Each row is a point. Before rounding, the points of a table are all equally far from one centre. They may lie mostly on one side of it. Write the centre, to within rounding.

Points (8 x 3)
[[-0.69 -0.36  0.07]
 [-0.47 -0.34  0.92]
 [ 0.28  0.15  0.47]
 [ 0.22 -0.31  0.68]
 [-0.46  0.09 -0.13]
 [-0.20  0.45  0.66]
 [-0.12 -0.44 -0.06]
 [-0.77 -0.40  0.57]]
Centre: [-0.27 -0.09  0.41]

Points (15 x 8)
[[-0.36 -0.24  0.74 -0.21 -0.71 -0.66 -0.36 -0.04]
 [-0.25  0.77  0.41 -0.43 -0.59 -0.07  0.61  0.43]
 [-0.30  0.43  0.14 -0.35 -1.14 -0.24  0.31 -0.21]
 [-0.44  0.70  0.17 -0.02 -0.89 -0.28  0.39  0.00]
 [-0.32  0.17  0.74  0.11 -0.85 -0.82  0.17  0.26]
 [ 0.06  0.42  1.19  0.02 -0.84 -0.25  0.03 -0.38]
 [-0.17 -0.38  0.50 -0.29 -0.66 -0.28 -0.15  0.64]
 [-0.29  0.31  0.14  0.00 -0.62 -0.94  0.15  0.00]
 [-0.04 -0.60  0.31 -0.42 -0.23 -0.42  0.08 -0.07]
 [-0.22  0.25  0.54 -0.67 -0.50 -0.77  0.62 -0.15]
 [-0.17 -0.11  0.27  0.26 -0.32 -0.68  0.48  0.18]
 [-0.18  0.07 -0.07 -0.24 -0.69 -0.54 -0.31  0.38]
 [-0.60  0.34  0.57  0.08 -0.35 -0.50  0.27  0.56]
 [ 0.16 -0.06 -0.04 -0.20 -0.69 -0.73 -0.23  0.07]
 [-0.28  0.65 -0.03  0.06 -0.42 -0.57  0.23 -0.23]]
Centre: [ 0.00  0.22  0.53 -0.23 -0.45 -0.20  0.10  0.03]

Points (17 x 12)
[[ 0.80  0.52  0.13 -1.03 -0.61  0.18 -0.44  0.31 -0.14  0.10  0.32  0.23]
 [-0.23  0.01  0.19 -0.53 -0.82 -0.17 -0.57 -0.40 -0.27  0.29  0.21  0.29]
 [ 0.27 -0.04  0.01 -0.31 -0.25 -0.08 -0.18  0.00 -0.45  0.21  0.63 -0.21]
 [ 0.52  0.89 -0.51 -0.46 -0.36  0.19 -0.30  0.58 -0.35 -0.25  0.23 -0.14]
 [ 0.36  0.04  0.08 -0.47 -0.10  0.57 -0.27  0.55 -0.56  0.33  0.06 -0.85]
 [ 0.40  0.32 -0.30 -0.59 -0.71 -0.22 -0.52  0.14 -0.43  0.00  0.07 -0.69]
 [ 0.40  0.31  0.54 -0.52 -0.17  0.25 -0.66  0.60 -0.86  0.60 -0.01  0.14]
 [-0.01  0.54  0.48 -0.61 -0.52 -0.14 -0.40  0.64 -0.50  0.89  0.66 -0.16]
 [ 0.49  0.53  0.60 -1.03 -0.74 -0.16 -0.39  0.48 -0.08  0.72  0.27  0.29]
 [ 0.87  0.64 -0.01  0.04 -0.81  0.24 -0.49  0.54 -0.56  0.75  0.16  0.14]
 [ 0.41  0.41  0.33 -0.84 -0.43  0.44 -0.44  0.54 -0.36  0.00  0.73 -0.09]
 [ 0.36  0.47  0.08 -0.61 -0.25  0.30 -0.53 -0.03 -0.86  0.63 -0.41 -0.51]
 [ 0.30  0.76 -0.03 -0.11 -0.40  0.09 -0.09 -0.35 -0.63  0.40  0.42 -0.33]
 [ 0.59 -0.09  0.05 -0.55 -0.34 -0.32 -0.14 -0.05 -0.34  0.60  0.10 -0.14]
 [ 0.21  0.13 -0.16 -0.46 -0.57 -0.33 -0.52 -0.32 -0.47  0.25 -0.02  0.30]
 [-0.30  0.27  0.52 -0.35 -0.65  0.21  0.28  0.33 -0.60  0.96  0.36  0.28]
 [-0.21 -0.18 -0.07 -0.93 -0.44 -0.16 -0.07  0.22 -0.53  0.69 -0.06 -0.25]]
Centre: [-0.02  0.50  0.15 -0.29 -0.58  0.31 -0.26  0.39  0.05  0.39 -0.16 -0.08]
